Each row of a before or after table is a point. The points were changed in one or more steps. Then noise was added and the rows were shuffled. The steps act on how far a point lies along the listed directions, d1 being the first. Write out the steps. A step turns or swaps two directions, mirrors them in a line or flattens them onto one, adds a multiple of one to another, or multiplies one. Angles are multiples of 10 degrees, from the lower direction toward the higher: turns from -170 to 170, lines from 10 to 170 but not 90. Use the fewest steps. Two steps may share a direction if one is a turn and the other turns, adds or multiplies; they go together, in the order done. Otherwise the lowest direction goes first.

Directions:
(1): [-0.035, -0.028, -0.039]
(2): [0.039, -0.045, -0.003]
Before (10 x 3)
[[-0.042, 0.019, -0.004],
[-0.031, 0.066, 0.026],
[0.038, -0.042, -0.001],
[0.025, -0.029, 0.007],
[0.018, 0.060, 0.025],
[0.001, 0.038, -0.002],
[-0.027, -0.058, -0.043],
[-0.076, 0.037, -0.023],
[-0.007, -0.016, -0.010],
[-0.006, 0.044, 0.029]]
After (10 x 3)
[[-0.008, 0.048, 0.025],
[-0.012, 0.029, 0.021],
[0.046, -0.072, -0.015],
[-0.017, -0.060, -0.045],
[0.055, 0.012, 0.052],
[-0.038, -0.015, -0.056],
[-0.030, -0.033, -0.031],
[-0.001, -0.014, -0.037],
[0.015, 0.003, 0.014],
[0.018, -0.043, -0.004]]
Steps: turn d1 and d2 by 140 degrees

Directions:
(1): [0.019, 0.020, -0.048, 0.030, 0.028, 0.066, -0.018, -0.011]
(2): [0.048, 0.007, 0.027, -0.036, 0.017, 0.014, -0.034, 0.059]
(3): [-0.024, -0.010, 0.051, 0.011, 0.005, 0.015, -0.066, -0.039]
(4): [0.055, -0.053, 0.007, -0.019, 0.020, 0.004, 0.021, -0.048]
(5): [0.055, 0.016, -0.004, 0.044, -0.053, -0.029, -0.024, -0.009]
Before (10 x 8)
[[0.034, -0.044, -0.023, -0.034, 0.027, 0.036, -0.011, -0.029],
[0.031, 0.013, -0.019, -0.004, -0.014, -0.020, 0.011, 0.012],
[0.050, -0.043, 0.016, -0.010, 0.026, 0.023, 0.007, -0.040],
[-0.054, 0.005, 0.044, -0.001, -0.020, -0.015, -0.025, -0.006],
[0.009, 0.011, 0.028, 0.010, -0.015, -0.026, -0.014, -0.022],
[0.018, 0.011, -0.023, 0.023, -0.017, -0.009, 0.029, 0.006],
[-0.031, 0.013, 0.037, 0.011, -0.038, -0.014, -0.043, -0.023],
[0.013, 0.001, -0.004, 0.002, 0.002, -0.033, 0.025, 0.013],
[0.045, -0.024, -0.033, 0.003, 0.039, 0.034, 0.007, -0.029],
[0.013, 0.028, 0.018, 0.004, -0.016, -0.010, -0.015, 0.026]]
After (10 x 8)
[[0.110, -0.112, 0.019, -0.024, 0.048, 0.025, 0.042, -0.114],
[0.069, -0.104, -0.024, -0.039, 0.037, 0.031, 0.029, -0.104],
[-0.038, 0.043, 0.042, 0.008, -0.040, -0.008, -0.066, 0.020],
[0.026, 0.014, 0.030, 0.004, -0.005, -0.015, -0.024, -0.008],
[0.014, 0.009, -0.012, 0.017, -0.021, -0.023, 0.029, 0.013],
[0.030, 0.002, -0.005, -0.004, 0.011, -0.020, 0.015, 0.023],
[0.035, 0.013, -0.024, -0.001, -0.010, -0.011, 0.011, 0.007],
[-0.059, 0.043, 0.047, -0.004, -0.020, -0.001, -0.057, 0.049],
[-0.007, 0.057, -0.005, 0.023, -0.017, 0.011, -0.026, 0.039],
[0.063, -0.086, -0.023, -0.005, 0.038, 0.006, 0.051, -0.102]]
Steps: turn d1 and d2 by -70 degrees; multiply d4 by 2.5
